Each row of a before or after table is a point. One or more steps were done to the points. Then noise was added and the rows were shuffled. The steps act on columns, c1 being the first. Name the steps. A step turns or swaps two columns, mirrors them in a line or flattens them onto one, adds a multiple of one to another, or multiplies or shifts one. Angles are multiples of 10 degrees, from the lower column toward the higher: turns from -170 to 170, lines from 10 to 170 but not 90. Use the fewest steps. Two steps may share a column if one is a turn and the other turns, adds or multiplies; they go together, in the order done. Otherwise the lowest column goes first.

Before, 10 rows:
[[-0.06  0.22]
 [ 0.23 -1.05]
 [-0.24  0.22]
 [ 0.02 -0.71]
 [-0.24 -0.61]
 [-0.25 -1.12]
 [-0.13  0.01]
 [ 0.20  0.03]
 [ 0.78 -0.29]
 [-0.27 -0.35]]
After (10 x 2):
[[-0.75 -0.39]
 [ 0.30 -0.46]
 [-0.03 -0.88]
 [ 0.31 -1.40]
 [ 0.01  0.27]
 [ 0.20  0.27]
 [-0.31 -1.39]
 [ 0.14  0.01]
 [ 0.18 -0.81]
 [-0.26  0.08]]
Steps: multiply c1 by -1; multiply c2 by 1.3

Before (9 x 4):
[[-0.44  0.36 -0.21 -0.50]
 [ 0.17 -0.33 -0.25 -0.24]
 [-0.75 -0.50  0.34  0.44]
 [-0.24 -0.30  0.04  0.57]
 [ 0.34  0.26  0.21 -0.62]
 [-0.49  0.10  0.11  0.11]
 [-0.67  0.21  0.02 -0.84]
 [ 0.37 -0.28 -0.32 -0.70]
 [-0.33 -0.41 -0.40  0.79]]
After (9 x 4):
[[ 0.42  0.00  0.28  0.49]
 [-0.57 -0.35  0.22 -0.52]
 [ 0.88  0.22  0.52  0.19]
 [ 0.33  0.07 -0.19 -1.04]
 [ 0.46  0.12 -0.07 -0.07]
 [-0.51  0.22 -0.19 -0.50]
 [ 0.54 -0.49  0.29  0.64]
 [ 0.26 -0.20 -0.45 -0.66]
 [-0.23 -0.33  0.25 -0.21]]
Steps: mirror c1 and c4 in the line at 80 degrees; turn c2 and c3 by -80 degrees

Before:
[[-0.12 -0.49 -0.54  0.57 -0.26  0.37  0.35 -0.54]
 [ 0.28  0.63  0.17 -0.14 -0.29 -0.44  0.45 -0.18]
 [-0.41  0.13 -0.52 -0.31  0.25 -0.09 -0.69 -0.05]
 [-0.58 -0.20  0.45  0.67  0.59  0.20 -0.30 -0.54]
 [ 0.22  0.29 -0.06  0.46 -0.22 -0.60  0.59  0.16]
 [ 0.44 -0.43 -0.50  0.12 -0.18 -0.33 -0.51 -0.63]
 [ 0.05  0.64  0.60  0.27  0.33  0.01 -0.66  0.19]
 [-0.29 -0.43  0.35  0.52 -0.03  0.48  0.06 -0.15]
 [-0.57 -0.48 -0.60 -0.57  0.39 -0.71 -0.08  0.52]
 [ 0.47  0.47  0.00 -0.19  0.60 -0.02 -0.60 -0.06]]
After (10 x 8):
[[-0.28 -0.24 -1.17 -0.11  0.20  0.10  0.59  0.25]
 [ 0.75  0.32 -0.88  0.30  0.07 -0.42  0.58  0.17]
 [ 0.36 -0.53  0.26 -0.18  0.08 -0.51 -0.54 -0.07]
 [ 0.36 -0.49 -0.14 -0.17  0.42  0.39  0.53 -0.22]
 [-0.11  0.15  1.30  0.46  0.31  0.55  0.37  0.81]
 [ 0.03 -0.19  0.20  0.44  0.21 -0.57 -0.60 -0.24]
 [-0.83  0.47 -1.53 -0.31  0.78 -0.31  0.13 -0.03]
 [-0.06 -0.76  1.28  0.01  0.27  0.20  0.53 -0.20]
 [-0.13  0.45  1.00  0.36 -0.30  0.34  0.05  0.32]
 [ 0.24  0.48 -0.63  0.75 -0.49  0.13 -0.30  0.48]]
Steps: mirror c1 and c8 in the line at 160 degrees; turn c2 and c7 by -170 degrees; turn c3 and c4 by -20 degrees; multiply c3 by 2; turn c5 and c6 by 40 degrees
